Each row is a point. Each copy is the shape, with its points in the same order, stretched, turned, moved and blurred by noise. Is it also mirrored, or only turned?
In the rows, 128 means zero.

Shape, 8 rows:
[[123  99]
 [164 136]
 [143 115]
 [103 159]
 [125 132]
 [100 118]
 [162 143]
 [139 161]]
Copy 1, 8 rows:
[[130 147]
 [ 86 100]
 [110 127]
 [174 121]
 [136 127]
 [166 151]
 [ 92 100]
 [125  99]]
Copy 1 is: only turned
Copy 2:
[[105 128]
 [123  78]
 [114 103]
 [156 157]
 [126 125]
 [124 163]
 [126  82]
 [139 109]]
Copy 2 is: only turned
Copy 3 (8 x 2):
[[159 124]
 [ 89  97]
 [128 101]
 [106 170]
 [119 133]
 [151 156]
 [ 84  96]
 [ 77 131]]
Copy 3 is: mirrored
Copy 4:
[[150 121]
 [150 187]
 [155 157]
 [ 79 122]
 [124 139]
 [121 102]
 [143 193]
 [105 163]]
Copy 4 is: only turned

Shape, 8 rows:
[[147 170 133]
 [123  73 137]
 [142 177 111]
 [160 100 129]
 [105 146 163]
 [ 93 111 147]
 [147 134  96]
 [147 157 180]]
Copy 1, 8 rows:
[[166 122 123]
 [ 90 112 129]
 [168 135 129]
 [110 107 151]
 [151 116  87]
 [118 125  93]
 [131 136 151]
 [161  92 107]]
Copy 1 is: mirrored
Copy 2:
[[ 91 117 157]
 [126 161 102]
 [ 91 128 176]
 [ 90 162 122]
 [134  95 119]
 [150 121 111]
 [ 95 163 161]
 [ 96  87 121]]
Copy 2 is: mirrored

Shape:
[[160 161 132 140]
 [169 123 159 148]
 [ 93 117 141 127]
 [104 107 129 112]
 [139  88 114 133]
 [162 169 128 130]
 [119 152 130 144]
 [113 114 171  86]
 [132 142 128  99]
 [112 125 117 103]]
Copy 1:
[[149 144  91 129]
 [ 90 128  99 115]
 [ 93 136 144 150]
 [116 114 139 140]
 [121 103 144  81]
 [163 139  81 135]
 [125 158 125 139]
 [ 91  97 100 190]
 [157 111  98 155]
 [149 113 125 143]]
Copy 1 is: only turned
Copy 2:
[[123  65 162 106]
 [149 105 184  75]
 [114 167 135 141]
 [117 169 109 119]
 [159 139 102  87]
 [116  61 154 107]
 [118 102 142 142]
 [ 91 206 164  93]
 [101 131 130 107]
 [110 149 106 119]]
Copy 2 is: mirrored

Shape, 12 rows:
[[110 112 144 129 143 122]
 [205 121 124 116 140 120]
 [121 135 133 133 140 151]
 [136 142 128 122 139 110]
 [112 135 111 120  98  76]
 [161 136 122  65 151 155]
 [109 134 118  97 137  95]
 [117 125 158 116 106 135]
 [112 120 112 113  78 119]
 [121 122 117 100 122 119]
 [125  81 119 129 151 127]
 [105  83 151 131 100 142]]
Copy 1 (12 x 6):
[[152  98 120 129 141 105]
 [191 111 179  92 143 205]
 [152 136 138 113 116 117]
 [167 123 107 118 143 135]
 [110 127  72 157 169 160]
 [163 135 129  18 125 167]
 [140 118  64 108 152 129]
 [131 127 135 117 163 119]
 [ 74 146 117 137 145 166]
 [126 127 103 101 146 152]
 [138  79 149 119 125 144]
 [ 97 107 161 140 146 123]]
Copy 1 is: mirrored
Copy 2 (12 x 6):
[[148 141 130 156 108 124]
 [157 136 145  63 100 103]
 [134 126 146 141 126 143]
 [118 144 140 123 100 119]
 [ 76 156  84 135 104 107]
 [157 117 142  91  70 171]
 [105 143 112 139  75 125]
 [138 159 113 140 136 165]
 [ 94 135  72 138 129 143]
 [120 130 104 132  96 137]
 [160 114 117 152  96 101]
 [155 138  91 162 146 146]]
Copy 2 is: only turned
Copy 3, 12 rows:
[[118 147 108 150 119 114]
 [184 105 126  91 190  96]
 [120 136 121 141 135 156]
 [113 120 127 108 157 118]
 [ 90  98 151  75 103  98]
 [155 190 155 103 184 141]
 [ 93 151 156 104 134  98]
 [125 164 100 106 104 141]
 [115 122 156  83  74 131]
 [118 147 155 107 119 116]
 [144 137 136 172 113  92]
 [140 156  99 142  61 122]]
Copy 3 is: only turned
Copy 4:
[[131 107 136 135 127 115]
 [114 185 191 176 108 147]
 [122 130 116 133 106 144]
 [111 162 140 134 143 110]
 [149 146 129 128 205 101]
 [ 50 146 121 184 106 144]
 [102 142 119 150 167  83]
 [114 107 150 112 153 153]
 [153 120 114 147 185 152]
 [116 130 118 159 150 126]
 [152 120 133 177 108 113]
 [161  85 140 136 138 153]]
Copy 4 is: only turned

Shape:
[[154 105 164 168 110 111 116 154]
 [153 110 167 150 142 100 157 102]
 [133 123 142 160 132 101 105 103]
 [176  97 124 115  94 114 127 162]
 [107 113 112 109 134 102  97 141]
 [113 113 100 115 117 133 126 153]
 [129 146 129 119  96 100 162 111]
 [110 124 129  92  91 140 105 161]
 [155 157 162 104 103 103  95 149]
 [175 128 111 167  89 139 116 166]
 [126 178 149 101  89 164 165 167]
 [143  99 173 112 102 176 142 104]
 [114 169 129 147 132 140 132 161]
 [165 161  92 130 111 126 158 112]]
Copy 1:
[[108 118  87 125 131 150 163  99]
 [ 69  92 118 131 140 150 180 115]
 [120  79 119 119 136 122 169 120]
 [ 96 152  93 190  94 145 140 115]
 [146  96 106 127 113 134  96 134]
 [146 140 135 136 104 138 100 126]
 [ 89 157 158 137 145 127 149 165]
 [139 160 116 114  75 125 100 156]
 [117 123 105 139 106 146 160 192]
 [136 158 115 179 122 132 172 106]
 [127 213 173 118 108 155 143 194]
 [ 96 129 143 108  60 141 174 107]
 [158 146 154 112 145 157 136 154]
 [117 146 176 185 147 132 177 157]]
Copy 1 is: mirrored
Copy 2, 14 rows:
[[110  77 145 105  98 144 118 157]
 [146  97 120 100  84 135  77 123]
 [150  94 119 115 111 138 107 152]
 [ 83  80 133 126 111 134 121 122]
 [129 129 114 133 109 109 147 137]
 [103 134 129 122 127 116 130 127]
 [123 109 139 126 115  98  77 124]
 [110 113 142 119 119  85 154 127]
 [130  75 154 141  92 108 146 130]
 [ 79  81 162 126 149 168 112 149]
 [112 116 190 115 118  91 111  99]
 [139  79 131  79 122 104 106  97]
 [125 137 175 122 123 132 123 136]
 [115 111 146 144 144 147  73 112]]
Copy 2 is: mirrored
Copy 3:
[[149  92 130  85 139 131  82 134]
 [109  59 106  91 106 102  93 154]
 [135 119 119 109 129 111 112 165]
 [108 124 157  74 144 117  99 106]
 [135 161 117 141 146  90 134  98]
 [117 164 119 132 153 129 134  93]
 [111 116 104  66  77 118 148 127]
 [149 160 141 149 128 120 143  77]
 [155  92 162  99 119 100 138 109]
 [118 130 156  66 172 176 104 138]
 [132  88 133 118 103 163 166  77]
 [112  97 150 169  99 131  99 129]
 [139 110 115 125 155 159 152 108]
 [ 72 116 136  61 132 149 152 147]]
Copy 3 is: mirrored

Shape:
[[109 130 155 128 126 121 121 126 176]
 [171 136 135 165 136 136 136 127 127]
 [113 101  92 109 138 102 129  97 110]
 [156  97  74 123 150  92 114 143  92]
 [179 171 100 127 120 141 155 133 118]
 [125 123 144 132  73 117 123 120  98]
 [ 97 127 101 131 143 112  96  98 137]
 [ 82 141 166 113 127 134  97 144 169]
 [138 125 134 119 160 114 139 115 177]
 [129 108 188 143 153 109 142 109 114]
 [147  83 117 132 129 100 158 115 135]
 [159 145 157 143 128  94 147 137  90]
 [111 128 124 151 113  89 197 139 117]
 [118 141 110 121 149 160 117 121 129]]
Copy 1 (14 x 9):
[[132  94 108 141 103 171 106 128  86]
 [143 171 130 113 131 118 118 171 101]
 [139 149  79 124 136 151 154 137 195]
 [114 194  67 123 180  92 167 171 184]
 [173 180 155 104 146  76 149 161 112]
 [117 184 175 153 112 156 126 126 139]
 [133 143  57 108 109 145 128 123 142]
 [103  69 116 132  90 149  93 116  79]
 [156  99  79 127 127 164 130 166 101]
 [ 99 132 139 154  89 174 115 184 129]
 [157 162 113 141 156 176 142 162 159]
 [118 178 151 165 124 105 122 193 124]
 [199 157 164 154 152 121  81 155 155]
 [134 119 106  77 119 106 128 140 139]]
Copy 1 is: mirrored
Copy 2:
[[119 130  91  91 136 173 154 119 122]
 [126 102 154 133 137 109 162 105 118]
 [127 123 152 151 121 134 112 141 152]
 [132 124 166 148 116  96 144 144 182]
 [150 119 183 135 148  98 150 157  89]
 [156 131 115 161 134 117 142 119 124]
 [103 164 135 125 106 145 139 137 147]
 [121 164  72  69  89 162 145 136  99]
 [125 108 136  99 151 162 140 124 136]
 [124  92 134 125 127 118 104  77 140]
 [131  79 145 160 166 142 139 124 169]
 [133 109 147 135 148  72 124 102 128]
 [ 90  95 115 160 152 113 123 138 105]
 [127 144 153 104  91 132 134 151  99]]
Copy 2 is: only turned
